Each row is a point. The points of each table are mixes of a few directions, plus a little noise. Count the directions of each table, and those that both share. Where both have some left over, give the other angles between the two spaces (their principal angles), to ten degrees, smallest first.
(in the rows, 128 means zero)

First, 7 rows:
[[123 162]
 [115 212]
 [134  89]
 [142  41]
 [124 156]
 [138  65]
 [121 171]]
Second (6 x 2):
[[200 152]
 [ 60 106]
 [189 149]
 [142 132]
 [ 58 104]
 [119 126]]
Directions: first 1, second 1, shared 0; angles 80

First, 7 rows:
[[ 96 132 201 193 178 126]
 [115 122 106  68  78 130]
 [140 134 152 190 179 126]
 [169 133 104 160 158 127]
 [153 132 118 154 152 127]
 [ 59 116 144  32  44 130]
 [165 127  71  99 107 129]]
Second (6 x 6):
[[134 188 135 119 126  80]
 [129 136 129 127 128 121]
 [133 176 134 120 126  89]
 [135 201 137 117 125  69]
 [122  60 120 139 130 183]
 [117   7 113 147 133 226]]
Directions: first 2, second 1, shared 0; angles 90

First:
[[130 159 110  97  64  77 152  95 147 172  88]
 [100 184 139 163 107  90 119 129  91 129 133]
 [ 49  70 140  65 235 137 131  59  51 182  91]
 [183  95  42 103 117 180  67 128 195 117 149]
 [230  68 149 124  93 181 184 195 240  78 141]
 [131 137 146 158 132 134 127 153 122 103 147]
 [102 201 121 181 100  93  91 135  90 118 149]
 [ 98 110 176 133 176 132 153 131  88 124 125]]
Second, 8 rows:
[[ 57 158 120 154 220 145 117 126  67  79 111]
 [151 161  37 121  87 132  75 116 172 121 125]
 [139 158  99 173 127 148  84 159 135  81 161]
 [166  23 148  59 146 162 155 109 163 174 123]
 [159 134 149 193 101 140  64 171 114 115 215]
 [ 93  90 156  74 191 133 210 103 122 132  57]
 [160 148 142 125  18  67 114 109 135 205 152]
 [ 99 152 171 126 134  97 206 131 118 117  78]]
Directions: first 4, second 5, shared 4

First (10 x 18):
[[110  80  96 148  77 141 103 116 181 156 130  61 144  86 100 183 139 106]
 [143 150 133 101 126 119 127 131 108 129 130 150 106 133  97  91 108 123]
 [168 210 166  66 175 101 151 144  44 101 129 229  77 176 106  15  85 142]
 [144 167 151 107 163 116 146 137  86 108 127 181 111 158 139  80 115 142]
 [119 135 149 154 178 131 153 133 115 102 123 151 149 158 204 141 151 156]
 [102  70  97 165  85 146 106 116 189 152 129  53 158  88 127 203 153 112]
 [ 85  40  86 193  75 157 102 111 219 158 128  18 182  75 148 249 173 111]
 [148 170 149  98 155 114 142 136  85 113 128 181 104 154 122  72 108 137]
 [117 103 114 143 108 136 118 123 154 139 128  96 140 110 126 160 138 121]
 [143 156 139 104 139 118 133 133 100 121 129 161 108 142 112  87 110 130]]
Second (11 x 18):
[[181  69 153 134  74 144 117 103 154 140  98  96 173 199 158 231  80 189]
 [100 149 116 110 157 123 136 139 122 117 132 143 106 102 111  85 146 101]
 [152  66 147  81 110 146 130 112 168 116  76 105 153 201 138 213  78 172]
 [166 110 142 169  84 132 115 113 127 148 134 109 157 151 153 176 113 161]
 [159 151 133 216  87 120 108 121  97 165 175 122 148 103 150 126 145 139]
 [ 74 171 105  94 188 116 144 151 116 106 137 157  84  75  95  41 163  73]
 [ 73 183 102 110 185 114 142 152 108 111 149 160  83  64  96  30 172  68]
 [162  84 146 124  95 141 122 111 149 132 103 105 157 180 147 200  93 170]
 [ 90 186 107 147 164 112 133 147  96 128 167 154  94  57 108  38 176  78]
 [108 164 116 145 145 117 130 139 108 131 153 144 111  86 117  75 157  98]
 [144  76 141  80 118 143 133 116 163 113  81 110 145 188 134 194  85 161]]
Directions: first 2, second 2, shared 0; angles 60, 90

First:
[[108 132 211 126 121 119 147 130  85  95 155 132  92 136 163 115 129 121
  105 145  49 101 132 107  97  89 135 129 175 214 129 113]
 [147  94 116 117 205 104 136 139 189 106 153  93  91 130 137 105 106  93
   98 146 174 167 134 131 131 138 155 197  75  92 149 126]
 [132 115 151 103 160 103 154 113 130 117 123 100  97 118 151 118 132 120
  128 143 146 128 127 115 113 114 139 143 111 142 144 116]
 [103 174 132 172  41 158 100 126  70 143 117 181 177 148 106 157 125 156
  151 107  60  97 123 134 125 118  99  72 196 158  99 140]
 [141 119 145  26 140  79 205  49  86 165  29  61 103  59 170 137 204 169
  206 139 230  91 110  91 104 106 122  61  80 142 160  98]
 [161  63  82 118 196 181  91 223 235 117 219 135 113 120 106  80 136  86
   36 119 142 177 155 158 193 198 155 193  75  66 123 138]
 [155 112  37  78  88 188 110 145 148 205  86 144 190  70  86 138 210 174
  161  84 208 117 128 148 195 198 103  42  87  52 111 137]
 [124 107 174 151 182 116 124 162 159  73 199 123  79 159 148  97  85  81
   62 152  76 152 141 127 114 114 157 208 135 157 136 125]
 [125 181  57 145  67 105 127  53  90 183  20 128 195 126  95 187 121 176
  233 109 207 119 102 134 118 122  93  64 120  71 125 141]
 [103 159 157 203 112 119 102 134 112  89 164 157 129 186 123 137  58 106
  107 138  48 137 129 134 101  97 130 170 181 159 118 139]
 [110 152 146 170  96 136 109 134 104 115 144 157 141 156 121 137 101 126
  121 126  69 121 128 131 117 113 121 128 172 155 114 135]]
Second (8 x 32):
[[131 157 135  93 118 147 152 143 135 126 140 150 129 117 121 107 175 116
  119 144 132 111 135 104 136 163 174 108  99 153 121 108]
 [ 92 199 124 115 135 224 119 176 165 113 195 181 180 178  72 123 194  93
   76 168  75 109 141 106 179 242 249 113  76 137 109  68]
 [ 92 141 115 178 180 149  72 134 131 143 104 136 196 197  94 187  93 142
  131 141  92 133 123 166 157 129 133 151 140  78 132 147]
 [ 96 158  92 238  18 140  88  65 113  66 213 104 109 180 111 123  26  94
  126  83  81 181 110 120  74 136 116 135 191 112 106  66]
 [151 110 137 114 137  53 153  94  90 159  34 112 120  95 157 151 113 167
  188 127 179 114 118 136 101  50  61 123 142 131 145 184]
 [156 131 154  49 169  94 178 142 116 173  45 146 135  79 144 130 196 155
  159 160 183  85 135 119 140 107 129 106  88 155 143 170]
 [138  32 118 179 145 107  79 120 135 115 159  66  83 124 157 126  44 133
  104  77 117 179 123 168 116  72  36 173 188  82 135 149]
 [168  96 150  57 125 113 177 148 136 131 134 124  73  56 161  77 187 124
  114 128 168 114 139 102 125 128 126 112 101 170 130 130]]
Directions: first 4, second 4, shared 1; angles 30, 70, 70

First:
[[156 127 134 134 143  93 132  92 124  67 108 131 110 120 132 138  95 116
  140 126  90 136 124 154 108 121 120 156 123  99 133 114]
 [170 141 122 124 127 131 136  86 140  85 101 140 110 111 117 159  37 155
  140 176 120 163 115 128  82 102 116 133 137 124 159 116]
 [ 77 121 139 106 114 144 150 134 143 144 165 136 137 122 102 163 124 123
  142 123 168 150 138 118 108 115 127 131 129 110 127 119]
 [ 75 130 162 124 100 122 153 124 102 136 158 118 117 123 143 123 176  95
  167  98 130 125 170 113 141 127 116 146 120 115 102 151]
 [234 106  80 170 117 159 118 105 202 102  67 155 144 156 199 109 134 164
  137 155  62  99 128 121 123 154 140 190 202 160 109 103]
 [106  48  76 134 119 124 131 202 161 183 141 157 189 165  94 106 195 119
  128  94 135 113 113  80  98 182 171 143 162 107  88 115]
 [164 168 127 139 140 128  96 133  78 146  97 103 107 122 137  86 114 149
   98 157 123 116 114 124 166 127 120  71 102 175 154 165]
 [ 44 184 184  93 164 123 108 148  74 162 186  84 111 105  99 141 150 104
   72  96 198 123 122 184 199  98 114  56  50 134 153 144]]
Second:
[[173 131 130 116 135 149 114 119 176  93 108 137 156 137 148 121 141 126
  116 121 116  96 121 166 129 124 133 144 129 158 140 124]
 [200 144 128 137 126 147 114 101 159  87  86 133 133 134 175 107 130 139
  130 139  90  98 133 151 136 126 123 150 142 167 136 135]
 [128 116 138  70 145 169 115 153 216 105 147 147 203 140 103 145 165 109
   92  89 170  87 107 193 116 116 147 129 108 153 149 110]
 [ 28 139 134 164  95  94 163 137   7 219 170 101  49 104 103 142  95 141
  168 162 157 206 157  26 137 131 106  90 130  80 102 153]
 [ 69 111 138  73 141 158 126 172 182 149 179 140 188 135  77 160 161 111
   94  89 200 116 110 163 119 118 147 111 105 126 138 108]
 [ 58  86 105 159 150  27 148 152  33 155 154 121  83 119  61 141  95 108
  137 114 119 187 111  80 100 155 134 116 115  23  99 110]
 [ 78 141 142 139  98 109 151 122  56 160 146 112  82 108 114 129 104 130
  166 149 141 170 155  70 123 121 110 107 121 109 121 156]
 [173 149 141 131 109 135 129  95 123  90  95 126 115 121 160 108 116 128
  157 145  95 119 145 126 121 116 113 139 128 157 138 155]
 [180 134 127 133 131 136 117 109 151  95  98 132 134 133 157 114 129 132
  127 132  97 105 127 149 130 128 128 145 136 149 136 130]
 [192 133 101 159 147 154 101 121 177 127  98 131 135 148 183 118 146 156
   93 138  99  96 116 157 169 142 139 148 163 160 120 101]]
Directions: first 6, second 4, shared 3; angles 70

First (9 x 32):
[[134  99  79 120 174 191 103  66 155 140  86 113 149 126 112 116 152 141
  100 145 157 124 103 105 179  85  49 122  94 126 113  25]
 [135 114 166 131 113 126 131 153 130 122 128 101 130 144 140 122 136 145
  138  56  91 104 179  91 164  97 151  53 105 147 123 123]
 [128 142 173 128 116 116 124 163 109 111 144 150 117 158 131 166 127 152
  170 114 114 128 131 125 102 155 177  91 113 146 127 158]
 [162 105  65 204 114 197 106  85 178 162  96  79  97  93 115  79 134  67
    7 135 129 122 117  88 166 126  94 106 157  81 121 136]
 [122 144 107  88 166 184  91  51 117 162  95 137 190 109 113 146 112 153
  116 171 159 147  27 161 130 114  79 173 101 125 151  31]
 [113 153 139 101 108  61 163 150 105 138 158 136 147  95 143 116  95 105
  144 139 124 139 129 181  92 142 154 206 168 126 153 181]
 [ 84 147 142  98 151 132 137 139 118 102 153 166 117 141 126 136 143 150
  141 143 148 145 153 168 106 129 135 146 147 134 138 117]
 [125 149 143 144  94  73 154 173 115 120 162 145 100 117 137 127 110  97
  131 140 119 138 148 155  79 174 180 164 176 120 135 226]
 [154 103 144 140 121  73 145 176 127 104 130 129 110 166 134 146 147 140
  200 107 114 105 169  77 134 128 141  87  89 148  91 154]]
Second (8 x 32):
[[ 90 114 135  85 158 150 141 120 140 113 132 112 142 126 135  94 153 149
  114  82 129 120 197 134 181  61  96 108 124 142 132  60]
 [ 81 148 146  94 159 245  92  72 134 136 121 122 151 121 123 114 136 163
   47  93 134 139 126 162 166  79 106  90 136 128 165  28]
 [114 137 147  93 134 155 118 105 119 144 120 114 166 116 133 123 117 146
  116  98 119 129 118 144 149  97 122 119 116 139 149  77]
 [154 136 119 202  92 120 121 161 136 120 142 149  63 144 119 150 128  96
  113 166 125 135 115 113  77 204 176 115 159 104 114 232]
 [157 135 163 146  78  64 147 175 107 136 144 111 130 122 146 134 100 109
  160  96  86 116 134 114 108 151 186 115 129 137 130 205]
 [108 130 122  81 162 165 114  81 128 140 110 124 173 118 123 123 129 154
  117 128 143 134 105 149 157  85  86 143 108 136 143  39]
 [168 120 131 149  92  36 156 173 113 132 131 122 125 127 137 143 109 101
  193 138 108 116 119 104  97 165 160 151 119 133 110 210]
 [153 107  60 172 144  93 134 137 146 104 120 166  77 150 104 149 155 101
  163 225 176 135 108 104  88 181  96 181 132 108  81 172]]
Directions: first 6, second 4, shared 4

First:
[[138 139 132 150 136 129 108 135 137 107 176 209 136  96 171 104 104 157
  121 114  76 156 168  92 140 120 116 164  74 159 196  99]
 [ 95 116 151 113 110 145 138  85 116 208  55  81  18 174  87 154 164 124
  168 189 189 162 116 158  39  97 129 179 143 123  41 142]
 [105 112 161 109 109 134 133  88 119 200  56  61  53 172  76 150 157 116
  163 165 201 132 101 163  61 110 121 151 163 105  36 153]
 [ 86 113 117 117 104 113 163 134  89 150  74  37  66 166 103 160 162 117
  157 169 173 159  87 156 106 113 142 129 141 102  62 140]
 [166 126 157 156 131  85  80 164 128  44 205 198 247  79 174  76  51 146
   91  25  66  96 138  83 231 156  83  90  90 113 242 115]
 [172 147  98 109 158 166 128 123 177 117 150 149 195 114 107 130 139  99
   95 127 119  55 140 143 132 161 157  78 184 145 125 141]
 [110 135  78 127 130 131 165 153 114 111 126  97 114 135 137 151 159 122
  131 158 116 155 120 136 132 129 164 118 128 138 119 124]
 [158 139 131 147 142 121 105 146 143  80 185 197 196  89 165  97  90 142
  101  81  75 110 153  96 180 146 112 114 101 139 205 112]]
Second, 11 rows:
[[193 133 103  96 187 214 224 249 202 148 189 209 185  66  67 139  88 151
   67 198 139  86 119 176 143 156 124 180 222 216  45 155]
 [107 102 169 141 108  97 137 168  96 129 126 135 109 120 132 114  84 160
  140 117 139 163 104 124 157 111  78 174  99 115 124 127]
 [168 106 222 131 129 115  91 138 148 135 173 175 170  90 115  79  55 176
  103  93 152 141 146  99 127 130  48 159 136 138 151 119]
 [109 140 103 128 127 141 135  94 122 144 128  99  57 143 149 142 179 146
  146 190 127 219 167 105  53 103 161 145 104 162 136  93]
 [155 143 127 141 138 116  91 108 141  78 202 141 171  98 178  97 127 161
  101 115  90 194 190  61 114 134 133  92 101 161 230  76]
 [106 130 146 127 120 151 112  70 132 201  61 164  41 164 110 145 149 109
  170 147 140 103 132 156  74  99 129 195 108 119  78 145]
 [109 134 117 128 116 120 107  76 116 138  92  91  98 159 132 140 165 103
  150 126 133 125 131 129 102 122 153 105 119 105 127 129]
 [119 132  49 104 141 155 208 202 129 121  84  94 164 142  80 180 146  62
  120 140 136  11  45 213 205 160 175  90 198 102  31 193]
 [ 78 159  60 161 106  91  75  42  86  80 105 111  92 167 216 139 196  92
  168  92  48 154 162  87 133 113 197  77  28  91 233  92]
 [129 117 162 128 114 101 101 104 116 122 124  85 140 136 124 115 122 131
  128 105 153 139 126 113 121 131 109  98 135 104 139 125]
 [137 112 150 123 122 106 127 155 121 111 123 105 182 124 105 121  96 115
  115  85 149  74  87 144 181 149 102  94 160  92 112 155]]
Directions: first 4, second 6, shared 4
